Each wall is flat, endless, passes through zero and stands at right angles to its row. A trip goes straight from one point to another. Which walls does it cross, in order?

Walls:
(1): [-0.30 -0.04  0.41]
(2): [0.43 0.30 0.31]
(3): [ 0.07 -0.17 -0.11]
(4): [-0.64 -0.38  0.65]
(5): [-0.17  0.30 -0.48]
(6): [-0.26  0.16  0.09]
(7): [-0.51  0.72  0.25]
(8): [ 0.09  0.27 -0.48]
Trips:
[-0.40  0.27 -0.37] to [-0.18  0.08 -0.08] -> 1, 4
[-0.05 -0.12 -0.18] to [ 0.29  0.00 -0.04] -> 2, 5
[ 0.05  0.29 -0.24] to [ 0.27 -0.09 -0.55] -> 6, 3, 7, 2
[ 0.13  0.05 -0.28] to [-0.07 -0.38 -0.35] -> none

Walls:
(1): [-0.45  0.12 -0.33 -0.79  0.06 -0.12  0.27  0.19  0.39  0.15  0.08 -0.15
  0.33  0.00]
(2): [ 0.18 -0.50  0.09 -0.13 -0.10 -0.27  0.53 -0.15  0.75  0.15  0.25  0.20
 -0.55 -0.10]
(3): [-0.39  0.03 -0.60  0.49  0.91 -0.24 -0.51  0.02  0.84  0.11 -0.02 -0.21
  0.54 -0.43]
(4): [ 0.15  0.41  0.30  0.22  0.17  0.25 -0.59 -0.09 -0.50  0.01 -0.14  0.39
 -0.33 -0.08]
(5): [ 0.09 -0.03  0.21  0.16 -0.06 -0.02  0.17 -1.03 -0.19 -0.01 -0.39 -0.24
  0.14 -0.14]
(6): [ 0.15  0.49 -0.30 -0.03 -0.65  0.63  0.31  0.04 -0.33 -0.38  0.02 -0.34
 -0.32 -0.05]
(7): [-0.12 -0.08  0.53  0.03 -0.23  0.15  0.03 -0.81  0.24 -0.44  0.57  0.22
 -0.16  0.35]
Trips:
[-0.38  0.25  0.59  0.01 -0.09  0.00 -0.61 -0.30 -0.30 -0.05 -0.02  0.13
 -0.42  0.19] to [-0.15 -0.33 -0.27  0.25 -0.20 -0.14 -0.21 -0.33  0.28 -0.39 -0.09  0.13
  0.01  0.26] -> 3, 2, 4
[-0.74 -0.13  0.55  0.27  0.13  0.10 -0.75 -0.15  0.08 -0.17 -0.37 -0.20
  0.26 -0.44] to [ 0.38 -0.40 -0.11  0.06  0.02 -0.33 -0.33 -0.02  0.30 -0.31  0.10  0.08
 -0.11  0.20] -> 2, 5, 4
[ 0.12 -0.38  0.04  0.55 -0.20  0.45  0.79 -0.48 -0.01  0.14  0.65 -0.45
 -0.69 -0.05] to [ 0.09  0.21 -0.13  0.28 -0.11 -0.07  0.14 -0.45  0.04  0.20 -0.23  0.58
  0.71  0.21] -> 6, 3, 2, 4
[-0.19 -0.19  0.19 -0.19 -0.84 -0.20  0.45 -0.08  0.84  0.17  0.42 -0.15
 -0.70  0.26] to [ 0.17  0.44  0.05  0.15  0.17 -0.10  0.08  0.12  0.68 -0.22  0.36 -0.35
  0.43 -0.48] -> 3, 6, 7
[-0.36  0.11 -0.44  0.31  0.23 -0.17 -0.35  0.01  0.01 -0.20 -0.17 -0.15
  0.16 -0.42] to [-0.26 -0.74 -0.03  0.02 -0.22 -0.03  0.28  0.12  0.00  0.24 -0.50 -0.08
  0.17  0.10] -> 4, 2, 3
[-0.15 -0.06  0.26  0.14  0.61  0.41  0.24  0.08  0.03 -0.03  0.11 -0.01
  0.71 -0.32] to [-0.17 -0.19 -0.61 -0.19 -0.25  0.20 -0.01 -0.39 -0.05  0.39 -0.44  0.05
  0.13 -0.39] -> 6

Walls:
(1): [-0.18  0.24 -0.12 -0.29 -0.24 -0.28 -0.16  0.23 -0.67  0.04  0.13 -0.30
 -0.48 -0.15  0.55  0.12  0.11 -0.10 -0.17 -0.28 -0.02  0.56  0.05 -0.44
  0.48 -0.39  0.02  0.00  0.18  0.51  0.01 -0.59 -0.17  0.44  0.43  0.02
 -0.32  0.61 -0.09  0.51 -0.39  0.06  0.11  0.26  0.41 -0.23  0.65  0.04]
(2): [ 0.10  0.46 -0.06  0.06 -0.36 -0.09 -0.07 -0.28 -0.06 -0.11 -0.02 -0.27
  0.35 -0.61 -0.25  0.16 -0.49 -0.22  0.12  0.16  0.16 -0.21 -0.36  0.25
 -0.39  0.33  0.38 -0.02  0.36  0.30 -0.28  0.07 -0.03 -0.19  0.44 -0.06
 -0.07 -0.15  0.24 -0.67 -0.29  0.37  0.78 -0.46 -0.29 -0.40  0.14  0.27]
(3): [-0.07  0.05  0.69  0.52 -0.07  0.29 -0.30 -0.09 -0.46 -0.07  0.25  0.20
 -0.01  0.04 -0.08 -0.36  1.00 -0.30 -0.05 -0.21  0.18  0.47 -0.09  0.21
 -0.06  0.06 -0.22 -0.32  0.48 -0.09 -0.29 -0.29 -0.33 -0.14  0.35 -0.26
 -0.43 -0.38 -0.48 -0.79 -0.02 -0.03 -0.19 -0.30  0.06  0.53 -0.12  0.09]
(4): [ 0.29  0.07 -0.30 -0.95  0.20 -0.54 -0.02 -0.57 -0.19  0.31  0.23 -0.33
 -0.28 -0.65 -0.27  0.22  0.15  0.14 -0.22 -0.25  0.14  0.07 -0.01  0.58
  0.63 -0.04  0.31 -0.07  0.56  0.38  0.62  0.30 -0.23  0.01  0.24  0.20
 -0.06 -0.31 -0.31 -0.04  0.39  0.25 -0.44 -0.19  0.02  0.05  0.01  0.11]
(5): [-0.37 -0.24 -0.51  0.02  0.25 -0.28  0.58 -0.07  0.46  0.07 -0.02 -0.03
 -0.24 -0.26 -0.37  0.04 -0.14 -0.07  0.31  0.51 -0.58 -0.38 -0.23 -0.33
 -0.35 -0.21 -0.15  0.28 -0.11 -0.05  0.49  0.39  0.09  0.10 -0.24  0.02
  0.29  0.13  0.09 -0.58 -0.78  0.15  0.64  0.06  0.18 -0.18  0.03  0.12]
(6): [ 0.42  0.24 -0.20 -0.04 -0.18 -0.07 -0.12  0.09  0.03  0.20  0.35  0.70
  0.23  0.26 -0.45 -0.45  0.76 -0.65  0.01 -0.16  0.00  0.01 -0.30  0.14
  0.08  0.35  0.54 -0.58 -0.10  0.34  0.35  0.52 -0.07 -0.44  0.38 -0.21
  0.47 -0.13  0.07 -0.22 -0.67 -0.40  0.05  0.52 -0.12  0.14  0.16 -0.34]
(7): [ 0.10  0.35  0.26 -0.50  0.27  0.76  0.11  0.21 -0.08  0.17  0.19  0.50
  0.01  0.21  0.54 -0.22 -0.65 -0.38 -0.01  0.47 -0.03  0.31 -0.15  0.03
 -0.40  0.00  0.03 -0.22  0.60 -0.14  0.29 -0.30 -0.66  0.36  0.00  0.22
  0.51 -0.08 -0.70 -0.01  0.23  0.46 -0.07 -0.03 -0.51 -0.10  0.08 -0.06]
(8): [-0.09  0.37  0.41  0.05 -0.33 -0.20  0.13 -0.41  0.17 -0.04  0.23  0.16
  0.01  0.40 -0.09  0.37 -0.34 -0.09 -0.01  0.39 -0.30  0.50 -0.01 -0.28
 -0.38  0.11 -0.07  0.08 -0.34  0.07 -0.16  0.42  0.29  0.40  0.05 -0.09
  0.07  0.31  0.22  0.06 -0.36 -0.13 -0.04 -0.08 -0.22 -0.32  0.29  0.62]
(9): [-0.01  0.46 -0.21  0.24  0.08 -0.23 -0.04  0.08  0.23 -0.17 -0.43  0.03
 -0.47  0.38  0.62 -0.11  0.18 -0.32 -0.11 -0.24  0.38  0.02  0.25  0.16
  0.30 -0.14 -0.16  0.42 -0.16 -0.83 -0.17  0.32 -0.03 -0.01  0.46  0.62
  0.86  0.10  0.64  0.15  0.21  0.31  0.55 -0.29  0.29  0.00 -0.29 -0.09]
Trips:
[-0.19  0.26 -0.57 -0.01 -0.75 -0.22 -0.38 -0.43  0.18  0.08  0.07 -0.05
  0.15  0.03 -0.43 -0.36  0.76 -0.55 -0.13  0.07  0.31  0.22 -0.17  0.50
 -0.29 -0.39 -0.52  0.05  0.86 -0.28  1.08  0.20  0.39  0.08  0.09 -0.10
  0.34  0.34 -0.02  0.00 -0.04  0.01 -0.37  0.06  0.50 -0.29 -0.23  0.91] to [-0.29 -0.16 -0.28 -0.51 -0.47 -0.08 -0.03 -0.35  0.02 -0.13  0.35 -0.27
 -0.59 -0.06 -0.70 -0.04 -0.38 -0.19 -0.28  0.56  0.43  0.25 -0.15  0.21
  0.20  0.50 -0.12 -0.50  0.18 -0.04 -0.38  0.25  0.24 -0.05 -0.05  0.51
  0.21  0.37  0.15 -0.09  0.53  0.33  0.13 -0.06  0.68  0.28 -0.39  0.57] -> 1, 6, 3
[ 0.24 -0.45 -0.02 -0.82 -0.14  0.31  0.65  0.58  0.08  0.06  0.41 -0.28
  0.35 -0.08  0.12 -0.27  0.32 -0.16  0.15  0.73  0.47  0.39  0.34  0.17
 -0.28  0.26  0.49 -0.30 -0.13  0.15 -0.12 -0.03  0.27 -0.38 -0.23  0.46
 -0.01  0.13 -0.18 -0.45 -0.04 -0.35  0.22  0.23  0.40  0.36  0.40  0.28] to [ 0.02  0.20  0.25 -0.01 -0.23 -0.03 -0.14  0.11  0.11  0.15  0.21 -0.23
  0.22  0.19 -0.36  0.23 -0.13  0.35  0.38  0.11  0.27 -0.17  0.27  0.37
 -0.11 -0.10 -0.17 -0.34 -0.22  0.28 -0.20  0.14  0.05  0.21 -0.12 -1.10
 -0.56  0.35 -0.30  0.23  0.22  0.60 -0.35  0.10  0.18  0.29 -0.09 -0.04] -> 5, 2, 8, 7, 6
